Every row gives one point. Each copy is the shape, with its points in the same order, turned, moved and blurred by noise. Some copies are also mirrored. Which?
In the rows, 128 means zero.

Shape:
| 121 |  79 | 114 |
| 131 |  46 | 142 |
| 154 | 126 | 104 |
| 160 |  32 | 112 |
| 155 | 147 |  97 |
| 162 | 177 |  98 |
| 156 | 158 | 123 |
| 161 |  76 | 147 |
| 145 | 148 | 113 |
Copy 1, 9 rows:
| 134 | 136 | 172 |
| 123 | 110 | 205 |
| 157 | 109 | 121 |
| 164 | 103 | 216 |
| 158 | 114 | 101 |
| 158 | 107 |  68 |
| 139 |  98 |  92 |
| 131 |  82 | 176 |
| 141 | 112 | 103 |
Copy 1 is: mirrored
Copy 2 (9 x 3):
| 148 |  84 | 128 |
| 148 |  62 | 172 |
| 168 | 133 | 127 |
| 191 |  52 | 170 |
| 168 | 146 | 112 |
| 164 | 187 | 105 |
| 147 | 166 | 123 |
| 164 |  95 | 173 |
| 151 | 159 | 121 |
Copy 2 is: only turned

Shape:
| 117 | 137 |  99 |  28 |
| 172 | 134 | 161 | 109 |
| 173 | 109 |  95 |  84 |
| 118 | 110 | 112 |  92 |
|  72 | 120 | 119 | 119 |
| 169 | 100 |  85 | 148 |
| 134 | 143 |  96 | 136 |
| 114 |  98 | 184 | 135 |
| 118 | 158 | 112 | 154 |
|  31 | 147 |  82 | 149 |
Copy 1 (10 x 4):
|  99 | 122 | 184 |  29 |
| 166 |  94 | 146 | 111 |
| 107 |  92 | 190 | 102 |
|  97 | 111 | 139 |  82 |
|  86 | 139 |  99 |  83 |
|  94 | 103 | 162 | 163 |
| 109 | 144 | 148 | 128 |
| 139 |  84 |  76 | 111 |
| 119 | 162 | 125 | 135 |
|  57 | 197 |  81 |  98 |
Copy 1 is: mirrored
Copy 2:
| 109 | 157 | 159 |  23 |
| 186 | 109 | 138 | 100 |
| 139 | 126 | 105 |  49 |
| 112 | 127 | 137 |  83 |
|  79 | 150 | 153 | 115 |
| 131 | 122 |  64 | 102 |
| 127 | 152 | 102 | 109 |
| 128 |  93 | 171 | 138 |
| 125 | 179 | 120 | 143 |
|  43 | 189 | 152 | 149 |
Copy 2 is: only turned
Copy 3, 10 rows:
| 146 | 155 |  39 | 123 |
| 171 | 128 | 139 | 164 |
| 166 |  95 |  93 | 126 |
| 120 | 124 |  97 | 127 |
|  80 | 152 | 118 | 134 |
| 137 |  66 | 147 | 113 |
| 125 | 126 | 145 | 107 |
| 109 | 143 | 153 | 200 |
| 124 | 154 | 175 | 107 |
|  37 | 173 | 146 |  82 |
Copy 3 is: mirrored

Shape:
| 139 | 115 | 146 | 129 | 123 | 151 |  97 | 146 |
| 139 | 124 | 117 | 121 | 127 | 145 |  92 | 161 |
| 118 | 116 | 120 | 118 | 143 | 153 | 153 | 140 |
| 145 | 149 | 152 | 249 | 114 |  98 | 128 | 143 |
|  98 | 131 | 155 |  94 | 130 | 152 | 198 | 167 |
| 168 | 124 | 157 | 124 |  86 | 155 |  90 | 135 |
| 153 | 147 | 142 | 152 |  88 | 149 | 210 | 136 |
| 150 | 129 | 123 |  90 |  80 | 109 |  94 | 126 |
|  45 | 156 | 129 |  94 | 118 | 151 |  98 | 111 |
| 162 | 197 | 174 |  87 | 162 | 118 | 127 | 138 |
| 125 | 111 | 124 | 115 |  83 |  96 | 109 | 123 |
| 121 | 173 | 123 |  92 | 102 | 148 |  87 | 139 |
| 139 | 126 | 153 | 163 | 122 | 147 | 117 | 145 |
| 159 | 113 | 126 |  90 | 128 | 143 | 108 | 118 |
Copy 1 (14 x 8):
| 153 | 144 | 157 | 110 | 120 | 158 | 113 | 130 |
| 154 | 162 | 149 | 101 | 115 | 144 | 108 | 154 |
| 127 | 144 | 132 | 111 | 146 | 123 | 150 | 132 |
| 157 | 128 | 141 | 243 | 127 | 143 |  78 | 142 |
| 108 | 137 | 183 | 116 | 165 |  93 | 182 | 127 |
| 174 | 149 | 175 | 116 |  82 | 162 | 120 | 112 |
| 146 | 138 | 157 | 186 | 118 | 102 | 193 | 111 |
| 145 | 138 | 158 |  94 |  55 | 117 | 110 | 133 |
|  46 | 170 | 155 |  90 | 111 | 143 | 109 | 122 |
| 156 | 181 | 179 | 110 | 135 |  68 |  92 |  75 |
| 124 | 111 | 147 | 115 |  69 | 122 | 111 | 145 |
| 118 | 193 | 168 |  97 |  83 | 127 | 109 | 126 |
| 153 | 142 | 156 | 151 | 130 | 154 | 114 | 127 |
| 160 | 143 | 134 |  79 | 101 | 129 | 124 | 112 |
Copy 1 is: only turned
Copy 2, 14 rows:
| 155 | 110 | 132 | 113 | 128 | 131 |  94 | 132 |
| 152 | 119 | 108 | 125 | 139 | 133 |  92 | 140 |
| 123 | 112 | 102 | 102 | 126 | 130 | 153 | 139 |
| 145 | 182 | 190 | 207 | 125 | 156 | 145 | 157 |
| 110 | 140 | 126 |  53 | 105 | 103 | 165 | 154 |
| 186 | 115 | 141 | 123 | 101 | 112 |  83 | 119 |
| 157 | 150 | 129 | 120 |  57 | 104 | 190 | 154 |
| 148 | 131 | 104 | 126 | 101 |  87 |  74 | 114 |
|  96 | 160 | 104 |  65 | 106 | 179 |  83 |  78 |
| 184 | 182 | 113 |  81 | 169 |  93 | 128 | 107 |
| 112 | 126 | 113 | 149 |  98 | 101 |  78 | 109 |
| 163 | 160 |  89 |  89 | 108 | 141 |  74 | 112 |
| 155 | 131 | 148 | 135 | 122 | 148 | 122 | 138 |
| 154 |  99 |  96 | 115 | 127 | 108 | 107 | 101 |
Copy 2 is: only turned
Copy 3 (14 x 8):
| 141 | 120 | 137 |  97 | 124 | 147 | 107 | 156 |
| 134 | 125 | 107 |  88 | 128 | 131 | 111 | 157 |
| 121 | 147 | 118 | 116 | 125 | 167 | 152 | 131 |
| 144 | 105 | 141 | 213 |  91 | 116 | 107 | 211 |
| 108 | 176 | 147 | 105 |  89 | 161 | 198 | 122 |
| 176 | 110 | 137 |  85 |  89 | 142 |  98 | 147 |
| 165 | 158 | 122 | 164 |  52 | 155 | 166 | 119 |
| 161 | 113 | 139 |  89 | 121 |  92 | 115 | 107 |
|  72 | 181 | 172 |  98 | 134 | 126 |  92 |  99 |
| 194 | 201 | 172 |  93 | 136 | 117 | 149 | 159 |
| 134 | 101 | 146 | 117 | 114 |  93 | 127 | 107 |
| 140 | 166 | 135 |  71 | 119 | 107 |  93 | 121 |
| 143 | 123 | 143 | 132 |  96 | 154 | 114 | 168 |
| 166 | 127 | 132 |  86 | 144 | 142 | 126 | 118 |
Copy 3 is: only turned

Shape:
|  94 | 169 | 117 | 160 | 169 | 131 | 110 | 123 | 107 |
| 151 | 172 | 125 | 166 | 127 | 201 | 111 | 122 | 153 |
| 134 | 157 | 126 |  97 | 128 |  91 | 128 | 217 | 123 |
| 120 | 124 | 152 | 124 |  91 | 128 | 100 | 154 | 139 |
| 142 | 126 |  80 | 144 | 143 |  92 | 199 | 132 | 211 |
| 153 | 219 | 148 | 142 |  67 | 168 | 127 |  78 |  96 |
| 164 | 173 |  92 |  83 | 108 |  72 | 160 | 162 | 114 |
| 103 | 107 | 119 | 111 |  68 | 147 | 106 | 113 | 150 |
|  88 |  79 | 137 |  83 | 108 | 150 |  52 | 138 | 177 |
| 135 | 175 | 113 | 104 |  98 | 166 | 175 | 163 |  64 |
| 213 | 130 | 162 | 124 | 154 |  85 | 152 | 152 | 158 |
| 112 | 101 |  96 | 153 |  96 | 138 | 140 | 148 |  42 |
|  95 | 121 | 163 | 117 | 120 | 156 | 113 | 121 |  87 |
| 229 |  84 | 115 | 115 | 144 | 149 | 144 | 139 | 150 |
Copy 1:
| 130 | 153 | 103 | 178 | 154 | 157 | 108 | 110 |  94 |
| 164 | 125 | 158 | 146 | 133 | 222 | 123 | 136 | 105 |
| 138 | 142 | 113 | 118 |  98 |  92 |  99 | 200 |  82 |
|  93 | 118 | 154 | 116 |  96 | 146 | 102 | 143 | 106 |
| 141 | 141 | 125 | 144 | 139 | 121 | 200 | 185 | 195 |
| 148 | 184 | 180 | 118 |  96 | 204 | 154 |  82 |  53 |
| 159 | 173 | 102 |  90 |  84 |  87 | 157 | 163 |  98 |
|  68 | 121 | 136 |  91 |  96 | 181 | 129 | 123 | 132 |
|  55 |  95 | 132 |  79 | 128 | 169 |  58 | 142 | 156 |
| 139 | 139 | 103 | 107 | 100 | 160 | 171 | 160 |  17 |
| 186 | 108 | 182 | 109 | 134 |  74 | 140 | 152 | 127 |
| 101 |  82 |  77 | 155 |  77 | 145 | 155 | 111 |  54 |
|  80 | 110 | 135 | 123 | 141 | 154 | 113 | 106 |  60 |
| 190 |  51 | 144 |  81 | 125 | 132 | 157 | 143 | 138 |
Copy 1 is: only turned
Copy 2, 14 rows:
|  93 | 156 | 124 | 125 | 171 | 129 | 109 | 146 |  99 |
| 148 | 167 | 145 | 156 | 129 | 165 |  71 | 111 | 146 |
| 109 | 141 | 131 |  80 |  97 | 106 | 154 | 193 | 136 |
| 129 |  94 | 153 | 128 | 103 | 145 | 124 | 124 | 131 |
| 122 | 154 |  63 | 103 | 157 | 131 | 140 | 126 | 236 |
| 139 | 187 | 141 | 152 |  77 | 151 | 123 |  36 |  88 |
| 144 | 166 |  84 |  65 |  74 |  96 | 186 | 141 | 139 |
| 117 |  69 | 114 | 125 | 100 | 138 | 105 |  90 | 141 |
| 127 |  34 | 136 |  84 | 125 | 144 |  68 | 123 | 137 |
| 105 | 180 |  83 | 143 |  75 | 188 | 156 | 135 |  92 |
| 198 | 159 | 151 |  98 | 136 | 132 | 188 | 151 | 190 |
| 107 | 110 |  70 | 181 | 113 | 143 | 153 | 157 |  69 |
| 117 |  94 | 134 | 123 | 150 | 174 | 138 | 121 |  79 |
| 228 | 131 | 106 | 120 | 116 | 172 | 140 | 160 | 178 |
Copy 2 is: only turned

Shape (17 x 12):
| 150 | 144 | 142 | 126 | 110 |  96 | 163 | 123 | 115 | 113 | 117 |  63 |
| 176 | 152 |  78 | 103 |  90 |  96 | 134 | 142 | 131 | 158 | 158 | 171 |
| 123 | 125 |  81 | 195 |  88 |  93 |  71 | 113 | 105 | 112 | 126 |  78 |
| 160 | 174 | 126 | 114 | 114 | 159 | 111 | 139 |  61 | 122 | 142 | 103 |
| 171 | 119 | 130 | 190 | 147 |  77 |  63 | 190 | 133 |  97 | 121 |  94 |
| 120 | 185 | 104 | 164 | 176 | 181 | 178 | 186 | 143 | 126 |  83 | 100 |
| 143 |  85 | 179 | 173 | 192 | 106 | 103 | 114 | 154 | 174 | 101 | 165 |
| 102 |  92 |  96 | 116 | 195 | 110 |  88 |  83 | 155 | 126 | 124 | 126 |
| 153 |  81 |  93 | 205 | 136 | 129 | 131 | 176 | 132 | 126 | 166 | 137 |
| 161 | 118 |  87 |  91 |  94 | 102 | 137 |  91 |  79 |  60 |  66 | 161 |
|  60 | 105 | 115 | 115 | 115 | 176 | 116 | 184 | 103 | 156 |  95 | 162 |
| 128 |  80 | 161 | 103 | 201 | 171 | 134 |  91 | 142 | 136 |  75 | 156 |
| 149 |  98 | 182 |  97 |  81 | 174 | 154 | 116 | 161 | 143 | 145 | 152 |
| 118 | 133 | 113 | 108 | 154 | 161 | 132 | 102 | 130 | 118 |  73 | 159 |
|  93 | 107 | 157 | 189 | 124 | 132 | 149 | 147 | 174 |  98 | 110 | 172 |
|  73 | 176 | 163 | 178 | 164 |  70 |  85 | 145 |  60 |  61 |  97 |  75 |
| 122 | 120 | 130 | 128 | 149 | 168 | 135 | 148 |  71 | 146 | 110 |  87 |
Copy 1 (17 x 12):
| 113 | 138 |  91 | 148 |  93 | 108 | 140 | 107 |  98 | 134 | 108 |  96 |
| 143 | 143 |  85 | 119 | 161 | 102 |  98 | 172 |  87 | 178 | 114 | 180 |
| 143 | 173 |  74 | 202 | 138 | 108 |  93 | 109 | 116 | 122 | 211 | 101 |
| 153 | 143 |  37 | 109 |  97 | 169 | 133 | 134 | 105 | 154 | 165 | 119 |
| 166 | 210 | 144 | 190 | 117 | 139 | 156 | 184 | 119 | 121 | 171 | 100 |
| 122 | 195 |  87 | 155 |  94 | 194 | 138 | 113 | 187 | 141 |  61 | 162 |
| 148 | 141 | 194 | 118 | 192 | 174 | 107 | 158 | 153 | 130 | 110 |  78 |
| 109 | 101 | 120 | 177 | 151 | 141 |  66 | 194 | 157 |  77 | 116 |  86 |
| 153 | 191 | 125 | 120 | 160 | 115 | 144 | 138 | 162 |  99 | 158 | 174 |
| 183 |  99 | 106 | 149 |  73 | 123 |  60 | 120 |  57 |  96 | 121 | 150 |
|  94 | 151 | 130 |  99 |  84 | 167 |  58 | 149 | 185 | 155 | 158 | 171 |
| 145 |  73 | 166 | 108 | 121 | 191 |  90 | 156 | 171 |  90 |  81 | 104 |
| 102 |  57 | 144 | 100 | 136 | 140 | 160 | 125 | 128 | 155 | 135 | 166 |
| 137 |  96 | 110 | 139 | 109 | 188 |  67 | 136 | 137 | 123 |  99 | 143 |
|  93 | 165 | 190 | 146 | 147 | 169 | 114 | 112 | 133 |  97 | 127 | 174 |
| 100 | 221 | 100 | 166 |  77 | 187 |  95 | 136 |  78 |  93 | 166 |  38 |
| 134 | 139 |  76 | 101 |  82 | 148 | 116 | 130 | 172 | 136 | 140 | 104 |
Copy 1 is: mirrored
Copy 2:
|  93 | 123 | 122 | 143 | 146 | 109 | 111 | 125 | 121 |  90 | 155 | 106 |
| 162 | 124 | 101 | 102 | 173 |  72 | 148 |  81 | 106 | 146 | 119 | 131 |
| 110 | 175 | 121 | 209 | 123 |  82 | 148 |  57 | 134 |  82 | 135 | 168 |
| 129 | 164 | 130 | 163 | 118 |  85 |  77 | 134 |  88 | 152 | 157 | 145 |
| 113 |  99 | 139 | 224 | 160 | 101 | 130 | 126 | 157 | 112 |  92 | 184 |
| 133 | 178 | 149 | 169 | 161 | 193 | 146 | 186 |  98 | 148 | 136 | 122 |
|  44 |  88 | 150 | 111 | 116 | 147 | 170 | 102 | 150 | 171 |  96 | 194 |
|  79 | 136 |  68 | 126 |  95 | 170 | 140 |  85 | 149 | 132 |  90 | 178 |
| 160 | 117 | 178 | 158 | 154 | 146 | 152 |  82 | 173 | 128 | 136 | 188 |
| 139 | 158 | 102 |  81 | 120 |  82 | 116 | 149 |  74 |  49 | 115 | 194 |
| 170 | 138 | 138 | 138 |  52 | 148 | 189 | 159 | 103 | 153 | 139 | 160 |
|  62 | 112 | 134 |  74 |  78 | 195 | 140 | 147 | 103 | 151 |  88 | 178 |
| 125 | 108 | 180 |  62 |  77 | 121 | 130 | 112 | 111 | 140 | 112 |  95 |
|  99 | 171 | 116 |  90 |  99 | 163 | 143 | 143 |  88 | 130 | 100 | 167 |
| 115 | 126 | 190 |  99 | 121 | 151 | 184 | 152 | 179 |  96 | 100 | 142 |
|  46 | 175 | 113 | 217 | 116 |  79 | 124 | 191 | 173 |  99 | 166 | 178 |
| 103 | 132 | 139 | 155 |  92 | 150 | 129 | 132 |  82 | 153 | 185 | 161 |
Copy 2 is: only turned
Copy 3:
| 184 | 116 |  77 | 149 | 145 |  91 | 139 | 147 |  99 | 112 | 130 |  95 |
|  81 | 100 |  59 | 130 |  84 |  96 |  90 | 107 | 126 | 141 | 111 | 111 |
| 176 | 148 |  72 | 159 |  78 |  98 |  97 | 139 |  27 | 104 | 142 | 170 |
| 131 | 112 | 112 | 130 | 164 | 121 |  58 | 156 |  96 | 111 | 151 | 131 |
| 150 | 115 | 115 | 187 |  97 |  64 | 132 | 183 |  86 | 116 |  95 | 205 |
| 102 | 144 | 115 | 133 | 172 | 173 | 159 | 201 |  56 | 124 |  79 | 108 |
| 153 | 109 | 159 | 147 |  86 | 136 | 188 | 125 | 110 | 215 | 113 | 170 |
| 118 | 135 |  82 | 162 | 108 | 132 | 191 | 122 |  86 | 185 | 195 | 178 |
|  89 | 103 | 141 | 164 |  64 |  84 | 141 | 153 |  32 | 128 | 108 | 126 |
| 123 | 139 |  58 |  72 | 167 |  51 | 131 |  68 |  78 | 129 | 136 | 150 |
|  89 | 106 | 133 |  84 | 105 | 194 | 159 | 112 |  82 |  79 | 137 | 161 |
| 124 | 107 | 145 | 121 | 172 | 153 | 206 |  93 |  97 | 197 | 149 | 160 |
| 125 | 100 | 153 | 166 | 127 | 137 | 143 |  50 | 124 | 122 | 126 |  84 |
| 112 | 141 | 100 | 107 | 162 | 150 | 160 | 100 |  83 | 159 | 131 | 149 |
| 119 | 178 | 162 | 143 |  92 | 120 | 201 | 107 |  81 | 117 |  91 | 129 |
| 203 | 201 | 119 | 114 | 127 |  92 | 141 | 216 |  96 |  84 | 160 | 197 |
| 143 |  90 | 128 | 111 | 151 | 150 | 130 | 159 |  67 | 119 | 162 | 132 |
Copy 3 is: mirrored
